Each point is reached from the start by the listed moves, each made once or not at all, plus a little noise. Is the number of moves made odd or even? Then give how often each move was made.

Moves:
(1): [ 0.53 -0.30]
(2): [0.19 0.34]
Start: [-0.02 -0.20]
Points:
[ 0.51 -0.51] -> odd (1, 0)
[0.17 0.13] -> odd (0, 1)

Moves:
(1): [ 0.52 -0.08 -0.14 -0.15]
(2): [-0.08  0.54 -0.04 -0.18]
(3): [ 0.09  0.01  0.34 -0.13]
(4): [0.21 0.10 0.19 0.61]
Start: [-0.24  0.44  0.14 -0.02]
Points:
[-0.22  0.44  0.11 -0.01] -> even (0, 0, 0, 0)
[-0.02  0.55  0.32  0.60] -> odd (0, 0, 0, 1)
[0.65 0.47 0.56 0.31] -> odd (1, 0, 1, 1)

Moves:
(1): [ 0.65 -0.09 -0.20 -0.17  0.04 -0.06  0.04  0.01  0.07  0.01 -0.05  0.02]
(2): [ 0.03  0.84 -0.06 -0.22  0.14  0.18 -0.01  0.12  0.03  0.09  0.22 -0.15]
(3): [ 0.18  0.07  0.57 -0.18 -0.04 -0.02 -0.11 -0.14 -0.06 -0.28 -0.14 -0.07]
(4): [ 0.31 -0.01  0.25  0.81  0.27 -0.11 -0.06 -0.09  0.06 -0.06  0.34  0.18]
(5): [-0.09 -0.08 -0.01 -0.07  0.53  0.11  0.01 -0.07 -0.07 -0.03 -0.10 -0.04]
(6): [ 0.06  0.02  0.00  0.07 -0.10  0.50  0.05 -0.17  0.03  0.11 -0.09  0.16]
(7): [-0.02 -0.07  0.20  0.02 -0.06 -0.05  0.92  0.08  0.11  0.22 -0.09 -0.30]
(8): [-0.07  0.01  0.18 -0.05 -0.05  0.17 -0.18  0.82  0.31  0.14 -0.19 -0.14]
(9): [ 0.00  0.03  0.12  0.04  0.10 -0.14 -0.13 -0.42  0.67  0.14 -0.05 -0.07]
Start: [-0.09  0.15  0.23 -0.07 -0.15  0.04 -0.41  0.08  0.15 -0.48  0.13 -0.23]
Points:
[ 0.16  1.11  0.89 -0.49 -0.24  0.87 -0.64  0.70  0.50 -0.39 -0.07 -0.48] -> even (0, 1, 1, 0, 0, 1, 0, 1, 0)
[ 0.11  0.24  0.81 -0.11 -0.30  0.52 -0.49 -0.21  0.08 -0.66 -0.04 -0.12] -> even (0, 0, 1, 0, 0, 1, 0, 0, 0)
[ 0.17  0.86  0.71  0.62  0.64  0.53  0.33 -0.49  0.94 -0.02  0.34 -0.49] -> even (0, 1, 0, 1, 1, 1, 1, 0, 1)

Moves:
(1): [ 0.55  0.20  0.03 -0.24 -0.23 -0.16 -0.09 -0.22 -0.06  0.04  0.26 -0.03
  0.01  0.24]
(2): [-0.23  0.48 -0.15  0.05 -0.08  0.04 -0.07 -0.09 -0.19  0.01 -0.06 -0.08
  0.03 -0.04]
(3): [-0.19 -0.05  0.33 -0.06 -0.05 -0.07 -0.11 -0.19 -0.01  0.04  0.01 -0.01
 -0.01  0.04]
(4): [ 0.08  0.04  0.13  0.25  0.19 -0.03 -0.04  0.01  0.04 -0.03 -0.08 -0.08
  0.10  0.14]
(5): [ 0.00 -0.06 -0.10 -0.11  0.41 -0.05  0.06 -0.44  0.07  0.02 -0.11 -0.11
  0.03  0.08]
(6): [-0.02  0.02  0.16  0.02  0.03  0.64 -0.16 -0.07 -0.36 -0.12  0.09 -0.14
 -0.13 -0.08]
(7): [ 0.15  0.27  0.16 -0.15 -0.11  0.03  0.63  0.00  0.00  0.00 -0.17 -0.01
  0.00  0.24]
(8): [ 0.14  0.19  0.04 -0.18  0.40 -0.07  0.10  0.37 -0.34  0.16  0.03  0.13
 -0.13  0.02]
(9): [-0.10  0.14 -0.04 -0.26  0.26  0.31 -0.01  0.20  0.38  0.06 -0.12  0.06
 -0.29  0.03]
(10): [ 0.03  0.01 -0.08  0.02  0.03  0.09 -0.01  0.16 -0.09  0.36 -0.24 -0.11
  0.05  0.10]
(11): [-0.18  0.14 -0.01  0.00  0.02  0.16  0.07  0.00 -0.14  0.32  0.51 -0.07
  0.25  0.02]
(12): [ 0.17  0.12  0.05  0.04  0.02  0.16  0.09 -0.15 -0.06  0.00 -0.15  0.55
  0.12  0.00]
(13): [ 0.04  0.10  0.02 -0.19 -0.15  0.03 -0.06  0.15 -0.17 -0.19 -0.04 -0.03
  0.35  0.17]
(14): [-0.21 -0.06  0.04  0.06  0.03 -0.02  0.03  0.05 -0.08 -0.01 -0.01  0.16
 -0.11  0.34]
Start: [-0.10  0.10  0.17 -0.06  0.06  0.09 -0.14  0.23  0.11  0.01 -0.11 -0.08
  0.27 -0.07]
Points:
[-0.57  0.48  0.23 -0.49  1.24  1.07 -0.04  0.38 -0.38  0.44  0.32 -0.07
 -0.10  0.39] -> even (0, 0, 0, 0, 1, 1, 0, 1, 1, 0, 1, 0, 0, 1)
[-0.55  0.81 -0.09 -0.23  0.84  0.20  0.06  0.30 -0.71  0.84  0.00 -0.13
  0.39  0.44] -> even (0, 1, 0, 0, 1, 0, 0, 1, 0, 1, 1, 0, 0, 1)
[ 0.81  0.91  0.40 -0.73  0.10  0.16  0.53  0.64 -0.70  0.35 -0.44  0.52
  0.50  1.06] -> odd (1, 0, 0, 0, 0, 0, 1, 1, 0, 1, 0, 1, 1, 1)
[ 0.25  0.97  0.47 -0.23  0.38 -0.02 -0.33  0.21 -0.54  0.58 -0.19 -0.21
  0.36  0.46] -> even (1, 1, 1, 1, 0, 0, 0, 1, 0, 1, 0, 0, 0, 0)
[-0.01  0.93  0.74 -0.12  0.38  0.42 -0.45  0.13 -0.93  0.07  0.12 -0.14
  0.01  0.57] -> odd (1, 1, 1, 1, 0, 1, 0, 1, 0, 0, 0, 0, 0, 1)
[-0.21  0.72  0.41 -0.20  0.91  0.64  0.65 -0.12  0.34  0.37 -0.26  0.45
  0.39  0.73] -> odd (0, 0, 0, 1, 1, 0, 1, 0, 1, 0, 1, 1, 0, 1)
[-0.43  1.13  0.71 -0.54  0.08  1.33  0.17  0.29 -0.45  0.15 -0.77  0.29
  0.28  0.73] -> odd (0, 1, 1, 0, 0, 1, 1, 0, 1, 1, 0, 1, 1, 1)
